Every row gives one point. To make a cloud, some directions were put in groups of two or more. Within a group, all points are equally far from the middle, so they leave a hole (a ring in 2 directions, a hollow ball in 3). The other directions are filled evenly. Then the cloud was stretched, turned, moved and blurred a little. Count the holes, and give their numbers of directions, smallest first.
(in the rows, 128 means zero)

Cloud (14 x 2):
[[180 136]
 [133  47]
 [132 118]
 [123 150]
 [ 93 133]
 [143  65]
 [160 183]
 [151 163]
 [108 200]
 [154 150]
 [ 88 171]
 [225 121]
 [150 213]
 [142 106]]
Holes: 0

Cloud (29 x 4):
[[175 203 147 108]
 [179 125 220 107]
 [212 158  90  41]
 [151 129 213 110]
 [ 92  65 144 157]
 [174 153  79  86]
 [107 163  84 145]
 [134 176 131  84]
 [140 169  98  56]
 [127 144  68 156]
 [103 149 180 140]
 [ 97  76 162 130]
 [143 153  67  59]
 [129 105 193 119]
 [175 193 146  55]
 [120 149  69 157]
 [173  77 112  43]
 [208 104 145  70]
 [ 95  84 166 112]
 [178 117 212 114]
 [149 169  90  62]
 [ 87 119 181 149]
 [ 97 143 156 101]
 [171 149  85 120]
 [ 81 102 184 181]
 [ 95 147 127  77]
 [154 158  84 143]
 [175  94 136 111]
 [193 190 117 131]]
Holes: 1 (2)

Cloud (55 x 6):
[[138 216  51 127 145 112]
 [101 114 203  74 155  97]
 [130  98 124 189 112 216]
 [140 117 115 106 162  41]
 [174  94 117 135 186  84]
 [129 148 111  98 134  27]
 [168 182  42  93 107 142]
 [108 136 109 103  58 183]
 [102 116 130 193 160 108]
 [191 106  49 158 106 129]
 [125  69 101 198 122 152]
 [ 89  89  73 110 164 127]
 [ 56 170  89 132 126 139]
 [178  84 135 101 164  88]
 [ 69 170 181 141 170 154]
 [125 206 146  82 190  86]
 [131 102 148 164  93  44]
 [143 127  46  91 109 187]
 [ 90 108 171 146  75  78]
 [120 151 177 148  63 124]
 [133  82 111  59  98 100]
 [ 85 177  92  56 109  85]
 [117 186  83 190 120 151]
 [105 176 121 169  89 185]
 [131 199 104  51 123 116]
 [142 133 142  70  95 151]
 [113  87 206 140 199 129]
 [156 218 136 166 132 121]
 [101  40 174 150 123 153]
 [103 195 185 143 182 135]
 [ 66 128 130 142 116  77]
 [104 151 212 149 155  85]
 [102  92 211 158 127  90]
 [ 63 163 128 153 143 190]
 [111  69 154 184 121  91]
 [204 131 151 165  98 124]
 [ 78 159  99  90  70  80]
 [188 173  85 180  74 126]
 [112 178  75 159 164  98]
 [100  86 163 122 208 183]
 [ 88 105  93  82 192 124]
 [150 159 128 152  59  53]
 [159 148 191 150  86  96]
 [157 130  26 139  86 160]
 [165 130 120  90 122 186]
 [168 145  87 119  56  56]
 [130  91  61 118  68 184]
 [ 76 136 133 153 169 213]
 [ 99 161 192 163 193 119]
 [110  61 147 191 142 179]
 [159 136 180 164  71  87]
 [114 137 145 166 175 221]
 [138  74 115 202 137 116]
 [156 109 174 152 191  68]
 [143 167 100  84 137 197]]
Holes: 2 (3, 3)

Cloud (75 x 8):
[[126 191 102 200  69 116  99 121]
 [ 81 128 124 180 198 120 159 122]
 [182  58 115 126 170 201 184 123]
 [177 132 171  72 159 120 154 175]
 [101 148  96  83 153 134 151 161]
 [126  71  84 207 132 152 143  65]
 [117  79  92 166 196 127 183 115]
 [129 182  72 180 109 105 181 184]
 [198  93 144 158 131  88 186 190]
 [208  73 103 162 142 158 213 154]
 [112 129  79  78  77 141 135 153]
 [148  91 118 180 113 137 100 172]
 [108 227 108  90  45 136 140 191]
 [133 113 145 232 109 129 101  77]
 [115 159 159 193 185 123 129  77]
 [188 106 125  55 101 131 142 202]
 [213  55 131 171 178 144 196 144]
 [131  95 215 109 100  60 105 173]
 [143 130 139 125 191 121  98 166]
 [153 152 158 195 143  52 114 123]
 [ 99 100 104 142  82 165 171 151]
 [176  72 154 160  90  96 159  79]
 [125 137 173 135 115  43 138 122]
 [ 86 209 165 149 131  82  98 170]
 [109 227  97 132 105  89 157 200]
 [108  98 145 197  83  47 140 158]
 [ 87  56 176 123 128  91 127 112]
 [138  64  95 165 104 143 184  71]
 [142 168  92  99 176 178 158 143]
 [ 77 106 192 169 118  47 121 156]
 [169  85  95 184 195 108 125 133]
 [186 117 115  86  44 122 142 142]
 [171 140 135 180 120 142 156  63]
 [168 105 142 209  86 107 147  89]
 [148 192  82 171 161 124 160 171]
 [140 155 171 129 161  69 137 124]
 [194 102 161 110 108 106  95 198]
 [101  86 202 111 140 140 119 110]
 [143 193 159 123 139 124 119 111]
 [124  44 143 170 153 177 128  55]
 [141  61 119 151  80 123 190  98]
 [104 135 137 187 100 164  90  71]
 [121 163  55 114  84 166 210 141]
 [ 87 160 195 120 101 127 127 107]
 [105 123 133 206 118 164 141  45]
 [187 187 131  89 103 159 173 188]
 [ 98 177 137 190 173 110 154  94]
 [169 162  96 128 117 134 187  81]
 [112 152  68 180 100  62 107 164]
 [171 140  81 103  93 191 202 110]
 [123 130  95 121  73 102 102  96]
 [ 83 127 115 158  70  55 122 194]
 [116 158  44 162 126 176 197 120]
 [ 99 140 123 179 115 102 193  84]
 [ 83 133 102 196  63 136 113  74]
 [133  99 101 162  93  88 158 202]
 [227  84 120  77 143 121 205 171]
 [180 106 117  83 111 107 107 202]
 [176  45 189 145 143  65 106 109]
 [120 189  88  89 101 174 123 168]
 [ 67 193 153 199  67  71  56 155]
 [120 212 124  65  50 113 124 176]
 [ 69 140 146  89  51  94 115 162]
 [ 59 143 162 135  85 150 146 124]
 [ 89 201 129 167 134 154 113  86]
 [130 105 198 140 115  35 101 123]
 [192  70 112 169 215 144 200  94]
 [112 162 164 115 117 116 177 189]
 [212  59 126 193 186 147 183 105]
 [141 208 109  84  37  76 141 218]
 [123 148 194 175  86  47 130 160]
 [111 146 192 193 124 123  65 116]
 [134  79 139 119  84 108 201 162]
 [202 121 100 140  97 119 224 177]
 [179 199 130  70  57 119 142 194]]
Holes: 1 (8)
